Each row of a before or after table is a point. One or more steps were done to the points. Then noise was added and the rows were shuffled. The steps act on columns, c1 being the first. What was done? A step turns or swaps two columns, mirrors them in a line or flattens them onto one, adds a multiple of one to another, or multiplies or shifts one. Angles are multiples of 10 degrees, from the lower column toward the higher: turns from -170 to 170, lines from 10 to 170 but not 90. Use the fewest steps. Two steps may share a column if one is a turn and the other turns, adds or multiplies; they go together, in the order done. Otherwise the lowest column goes first.

Before (13 x 3):
[[  8  -2  29]
 [  9   1 -14]
 [  0   7 -15]
 [  0   1 -15]
 [-17  14  20]
 [ 18   4  55]
 [-12  14  -6]
 [ 23  -1  -9]
 [ 28   9  19]
 [ 28  73  48]
 [-15  -3  -2]
 [ 27   8 -20]
 [-69  -4   3]]
After (13 x 3):
[[  9  -3 -11]
 [ 15   3  62]
 [ 27   7 -14]
 [ 10   1  28]
 [  2  11  -9]
 [  1   0 -17]
 [-18  16  31]
 [ 27  72 118]
 [ 24   1  -9]
 [-73  -8  -1]
 [-13  15   7]
 [ 28  10  28]
 [-14  -4  -7]]
Steps: add 1 times c2 to c3

Before (10 x 6):
[[ 19  -8 -22  28   4 -57]
 [ 58  -2 -39 -46  57 -33]
 [ 15  43 -75 -84   7   3]
 [ 10 -36  18   9 -17 -17]
 [ 75  34 -82 -25  41 -24]
 [ 72  12 -44 -75  39  64]
 [-16 -51 -16 -43  -6   6]
 [ 43 -13 -68  30  49 -32]
 [ -1 -40  41  -1  22  24]
 [ 68   5 -92 -30  -1 -52]]
After (10 x 6):
[[ 12 -13 -72 -85 -41   8]
 [-14 -14  35   2  50  25]
 [ 35 -50 -71  31  17 -33]
 [ 61 -46 -87 -27 -30 -20]
 [ 48 -56 -41 -47  14 -35]
 [  1  18  23   5  38 -19]
 [  8   5 -23  23   9 -51]
 [ 57   2 -90 -27  -4 -50]
 [ 65 -45 -45 -74  -7  61]
 [-28  17 -18 -42  48   4]]
Steps: shift c1 by -10; mirror c2 and c5 in the line at 130 degrees

Before (13 x 9):
[[ 15 -10  50  57 -39 -24  -4  40 -49]
 [ 42 -11  48 -15 -39 -48 -13  21 -60]
 [ 23   7  -2  25  28 -13 102  63 113]
 [-48   1 -62 -12 -20  30  85  86  67]
 [-10  34 -56 -35  35  45  15   9  43]
 [ -7   7 -78  52  17  16  47  58  59]
 [ 12 -28   0  19   2  -4   6 -24 -38]
 [-19 -13  39  -3 -48  33  17 -46 -11]
 [ 19  -6  30 -11  -1  47  58 -16 -65]
 [-67  -8  56 -32  25 109   0  12  -9]
 [-25  44  11 -14 -26 103  13   2  28]
 [ 12 -56  20  -9  -2 -21  11 -31  -8]
 [-67  69 -77  19  41 -21  80  40  73]]
After (13 x 9):
[[  16  -56   26  -11    2  -24   55  -45  -32]
 [ -49   57  -59  -12  -21   80   88  -46   31]
 [ -28   45   15  -13  -29  -17    4  -99  -26]
 [ -71   95  -73   19   43   41   78    9  -27]
 [  45  -53   44  -14  -41   30  -11   36  -23]
 [ -20   -9   43    0  -43  -51   19  -18    4]
 [  11  -39   23  -15   -2  -21   15   27   46]
 [ -11   56  -83   51   15   53   51  -25   24]
 [  17  -45   50   54  -41   45   -4   18  -18]
 [ -67  -13   56  -30   29  -13    1 -104    6]
 [  22  101    3   22   30   62  106    4   51]
 [ -12   49  -58  -42   36    0   19  -43   -2]
 [  10  -43    4   20    6  -21   -2    9    4]]
Steps: turn c2 and c9 by -60 degrees; turn c6 and c8 by -100 degrees

Before (10 x 12):
[[  13  -50   -3  -82   37   -4    4    0  -12  -46    7   31]
 [  57  -42  -74  -68    1    8  -37    3  -41    5   32   25]
 [  31  -58    7  -30   74   25   11  -37  -59    6   -7  -25]
 [   8   11  -21  -42   73   62  -23  -37   28  -19   -3  -11]
 [  -3   11  -33  -10   22   41   46  -33    2    8  -93  -33]
 [ -32   59   40   43  -59   57  -90  -81   52   -2 -107  -26]
 [ -44   75  -13  -26  -13   13  -48   25  -57   78  -36   47]
 [ -15  -48  -33   -9   48   43   -5   59  -16    8   10    8]
 [ -20   74   35   28  -34   26   -2  -45   59   28  -53  -73]
 [  21   45  -64   -7   20  -62  -68   60  -55    7  -15   33]]
After (10 x 12):
[[   8   35  -44  -90   24   -3  -27  -32   15  -13    4    9]
 [   9   14   -8  -55   31   65  -73   38  -22  -33   -6  -25]
 [  62   29   28  -82  -24   10  -23  -30   62  -51   30    6]
 [ -28    9  -17   34 -110   60  -13   98  -59   13 -107  -47]
 [  18  -72   35  -13  -39  -65  -62  -19   70  -36  -11   10]
 [ -19  -31   10   18  -23   26   26   83  -68   21  -53  -91]
 [  28   69    0  -38   59   21  -51   -7   47   26   -5  -43]
 [  -5   14   17  -22   48   45   11   32   10  -25  -92  -55]
 [ -44  -73   78  -33  -45   11  -18   29   47   32  -37   25]
 [ -15   -1   21  -18   30   48  -39  -71   28  -24   12  -13]]
Steps: turn c2 and c8 by 140 degrees; turn c3 and c10 by -110 degrees; turn c9 and c10 by -160 degrees; shift c4 by -10; turn c5 and c7 by -50 degrees; shift c12 by -20

Before (14 x 14):
[[ -16   40    5  -17  -47  -71  -23  -23   17  -48  -23    7  -44   80]
 [  30   46  -34   67   15  -10   32   60   32  -42  -40  -30  -55  -12]
 [   2   64   97  -44   31   -9   84  -44  -48 -101   -9   83  -42   -6]
 [ -54  -44   42  -13   -1  -22   90   56   26  -87   36  -23   42    6]
 [ -79  -24  -21   25    9   43   45    7    6   30  -83   10   35   23]
 [ -36   30  -32   -8   83  -65  -20  -62   35  -38  -61  -15   65   76]
 [ -17   37    7  -19   84   58   44  -20  -56   10    0  -20   11   86]
 [  18   34   10  -37  -47  -63  106  -75   27   13  -52  -19   57   26]
 [ -24   56   50   43  -47  -11    6   19   36  -72   10  -13    1   31]
 [ -14  -57  -10   -1   73   29   -6    1  -16  -37  -19   49   24  -41]
 [  -2   26   54  -11   52  -38   87    5   35   23   27   58  -40   25]
 [ -23   -5  -29   21  -19  -35   72  -53    1  -23   14   11  -37    3]
 [ -49  -68   69   78  -24    7    8  -10   -2   33  -89   35  -73  -10]
 [  -1   69  -33   16  -13  -41   40  -23  -85   -4  -11   -8  -20   -9]]
After (14 x 14):
[[ -16    7    4   25  -48  -56   23  -22   -3  -47  -65   39   35  -59]
 [  30   44  -36  -29   14  -23    7   59  -67  -41  -49   31   39   32]
 [ -24   31   49   -7  -46  -12    2   19  -54  -72    1   46    3  -33]
 [ -12  -64   -9  -10   73   27  -10    4   12  -40    3  -37  -31   39]
 [ -53    6   44   27   -3  -48   18   57  -12  -88   43  -50  -26  -21]
 [  17   34    9   44  -49  -90   33  -76    3   13  -36   25  -71  -14]
 [ -36   22  -33   28   83  -51   19  -64  -21  -34  -58   23  -82  -58]
 [ -16   33    5  -21   86   38  -14  -19   53   11  -27   29  -11  -83]
 [  -2  -46   54   31   50  -62   23    5  -19   22    0   45   49  -28]
 [ -50  -56   70  -62  -26    6   -2   -8  -50   34  -97  -51   40   47]
 [   3  -55   96    1   32  -32   13  -45   64 -101  -21   90   37   11]
 [ -81  -19  -22  -16    8   24   -7    8  -21   29  -72  -20  -60    1]
 [ -21  -12  -30  -19  -21  -53   18  -53  -13  -25   -1   -1   40   -3]
 [   1   31  -33  -66  -15  -47   18  -24   57   -4  -12   61   15   14]]
Steps: turn c2 and c12 by 70 degrees; turn c4 and c9 by -140 degrees; flatten c6 and c7 onto the line at 160 degrees; turn c11 and c13 by 160 degrees; turn c11 and c14 by 160 degrees

Before (10 x 20):
[[ 17  52  46  60  31 -39 -27  29  39  63   8 -30  37  -7  41  11 -68  11
  -27 -30]
 [-20 -35 -69 -16  61  70 -23   2  44  11  63  43  46  30  53  38 -62  89
    6   5]
 [ 31 -16 -36  30  72  19  -2 -74  42  21  29  -4   1 -64 -21  75 -50  14
  -33 -43]
 [ 75   2 -77  51  -7  27 -11 -62 -19  16 -37  20   3  26  41  25 121  80
  -78  14]
 [-13 -14  17 -10  34 -71 -39  28 -31 -21 -65 -99   7  15   0  -8 -56  47
   -2  -8]
 [ 44 -46 -22  37 -22   0 -14   7 -33  25  21  32  71  90  -3   4  -6 -39
   -8 -17]
 [ 40  -2  13   5 -16 -51  -8 -64 -23   7  86 -52  38  16  43  10  -8 -28
  -17  31]
 [-84 -46 -50  62 -12 -75  45 -24  44   1 -12 -29  14 -16 -43 -40 -37  -7
   32 -35]
 [-47  42  -9  19 100  11 -12 -64 -28  40  76  65   9 -39  19   3  -1 -94
    0 -18]
 [  7   3 -60  22 -23  58  12  47 -43 -41 -23 -15 -35 -14  55   9 -43  55
  -60  52]]
After (10 x 20):
[[  77    4  -71   45  -26    5  -11  -59  -32   15   35   23   10   29
    38   21  121   72 -102   14]
 [   3    1  -50   14  -41   16   15   44  -73  -42   26  -14  -30  -15
    56    7  -45   53  -92   54]
 [ -20  -35  -83  -17   30   66    2    7  -30    4  -69   51   43   31
    54   37  -58   89   31    9]
 [  47   -5   22   10  -11  -49   12  -64   31    7  -90  -57   32   11
    46    8   -8  -28  -25   31]
 [  37  -14  -56   29   54   37    3  -78    6   13  -31   -8    5  -61
   -28   78  -52   12    9  -44]
 [  47  -40  -13   34  -27  -17  -38    9  -16   30  -37   32   56   96
    -2   -5   -9  -45  -29  -20]
 [  -9  -15    6  -12   37  -64    1   23   35  -24   67  -98   34   14
     7   -2  -54   47   26  -11]
 [ -86  -53  -44   62  -30  -22  -41  -30   75    1   -4  -33  -27  -19
   -46  -36  -36   -2   15  -39]
 [  18   49   32   56   44   -4    0   33   46   66  -12  -25   45   -5
    42   10  -69    7    8  -31]
 [ -48   44  -41   14   90  -16   25  -63  -27   46  -69   63   17  -43
    16   -2   -5  -92   66  -18]]
Steps: turn c3 and c5 by 20 degrees; add 0.7 times c5 to c19; multiply c9 by 0.7; turn c6 and c9 by -50 degrees; turn c7 and c13 by -50 degrees; turn c7 and c11 by -160 degrees

Before (12 x 32):
[[ 26  31  -2  -9 -29 -14  26  23  -2  -4   8 -43  35 -15 -24 -43  27 -11
  -24  -3  65   1 -58 -34 -25 -21 -46 -27 -73 -39  40 -31]
 [ 30 -41 -17  15 -62  23 -68  21  11 -50 -66  29   7 -60   5 -44  40 -26
  -13 -45 -36 -13 -39  56  52  16  38  12 -37 -12 -48  15]
 [ 26 -14 -14  -9   1 -34 -26  -7  39  26 -42   0 -56 -25  16   7   5  37
  -14 -10  49 -22  24  39 -43   7  -1  45   6 -28  20 -56]
 [ 41   3  24  22  -3 -44 -50   5 -49   5  -1  24  23 -52 -38  46 -56 -39
  -19  21  52 -34  37  -3  55 -48  40   7   6 -30  50 -36]
 [-25 -21 -38  18  29 -29 -43  -3  19   8 -18  13  13 -23  46  49 -42 -41
   57  -6 -16 -31  12  18 -16 -46  20  56 -48 -40  -9 -62]
 [ 21 -40 -28  -2   1  38  31 -13  -2  35 -66 -27  37  32 -48  52  47 -55
   63 -51 -10 -50  37 -12   5  -2  -7 -23 -40  31  31 -52]
 [ 29   5 -30  -9  28   0  20 -19   0  24 -55 -35  21 -50 -22 -48 -40 -10
   35 -37  23  30 -21 -48 -50   6 -10  14   8   2 -26  29]
 [-28 -53 -59 -40 -57  60  18   6  31 -50  40 -53  16  30  64  30  41 -47
   29 -22  12  -8   7   0 -34   2   9  18  18 -38 -40  34]
 [-47 -16   0 -75 -23 -13 -60   4  -2  49 -42   8 -18   0   5 -39  14  39
   43  16  20 -29 -45 -32  38  17 -38 -46 -54  21 -47  -5]
 [ 20 -44  29  29 -74  10  32 -16  17  34  19 -27   2 -43  59  37  -9  35
  -28  -3  21  15 -42  45   1  12  -5 -39  23  54 -49 -39]
 [-31  42 -33 -46 -29   6 -67 -32 -42 -33  11 -52 -19 -28  -5 -27 -54 -16
  -18 -51  53  28  32  31  52  37   9  -7 -19 -36  47 -19]
 [-62  12   8  26  28   4  17 -13  33  18  19 -48 -11  35 -11  25 -17 -38
  -37  -1  30  -1  -5 -14 -37 -70 -30 -17  29   8   6  -4]]
After (12 x 32):
[[  79  -44   29   15  -72   11   34  -17   17   31  -33  -26    3    0
    59   38   33   10  -28   -2   21   14   34   31  -27   11   -3  -38
    22   51  -64  -40]
 [ -25  -20  -39   23   26  -30  -41   -3   19   16   20   12   12  -13
    46   49  -42   43   56   -4  -16  -32   -6   27   -8  -48   22   56
   -48  -39  -21  -61]
 [  84  -15  -13   32    0  -35  -25   -8   38   32   50    1  -56  -31
    16    7   36   -7  -14  -11   49  -21   -9   21   29    9   -2   46
     7  -29    1  -57]
 [-121   13    8   46   28    5   17  -14   33   17  -19  -46  -12   22
   -10   25  -38   17  -36   -1   31   -2   -2   18   -3  -71  -33  -14
    28    8   28   -5]
 [   1    6  -30   36   29    1   21  -20    2   14   44  -35   21  -21
   -20  -49  -10   41   34  -37   22   31   38  -56   31    6  -10   15
     7    4  -52   28]
 [ -22   40  -34  -67  -28    9  -67  -34  -44  -43    1  -51  -20  -51
    -5  -26  -15   51  -17  -50   52   30  -34   43   15   37    7   -7
   -20  -35   18  -19]
 [ -49  -53  -59    7  -58   57   16    6   31  -47  -36  -53   18   50
    64   29  -46  -40   28  -23   12   -8  -19   15   50    4    9   20
    20  -39  -11   33]
 [  23  -42  -29   -6    1   37   31  -17   -5   53   73  -28   38    4
   -47   53  -55  -49   61  -50   -9  -49  -13  -23    0   -2   -8  -23
   -39   30   42  -52]
 [  68    3   23  -36   -2  -44  -49    7  -50   16   14   24   22  -74
   -38   46  -40   54  -20   21   52  -35  -32  -23  -46  -48   40    6
     6  -30    5  -35]
 [-112  -17    0  -70  -23  -13  -61    7   -2   58   23   10  -19   29
     5  -39   39  -17   41   15   18  -29   58   -5   46   19  -39  -44
   -55   19  -37   -3]
 [  10   29   -1   17  -29  -15   25   23   -2   -5  -28  -42   34  -38
   -24  -42  -10  -26  -25   -2   63    1   53  -43   19  -21  -47  -26
   -73  -37   22  -30]
 [ 109  -40  -18  -38  -60   24  -68   22   11  -46   47   30    8  -14
     7  -45  -25  -40  -13  -44  -37  -16   58   34  -39   17   37   13
   -35  -10  -75   14]]
Steps: turn c1 and c24 by -30 degrees; multiply c1 by 2; mirror c4 and c25 in the line at 150 degrees; add -0.3 times c22 to c10; turn c11 and c23 by -160 degrees; turn c14 and c31 by 40 degrees; turn c17 and c18 by -90 degrees
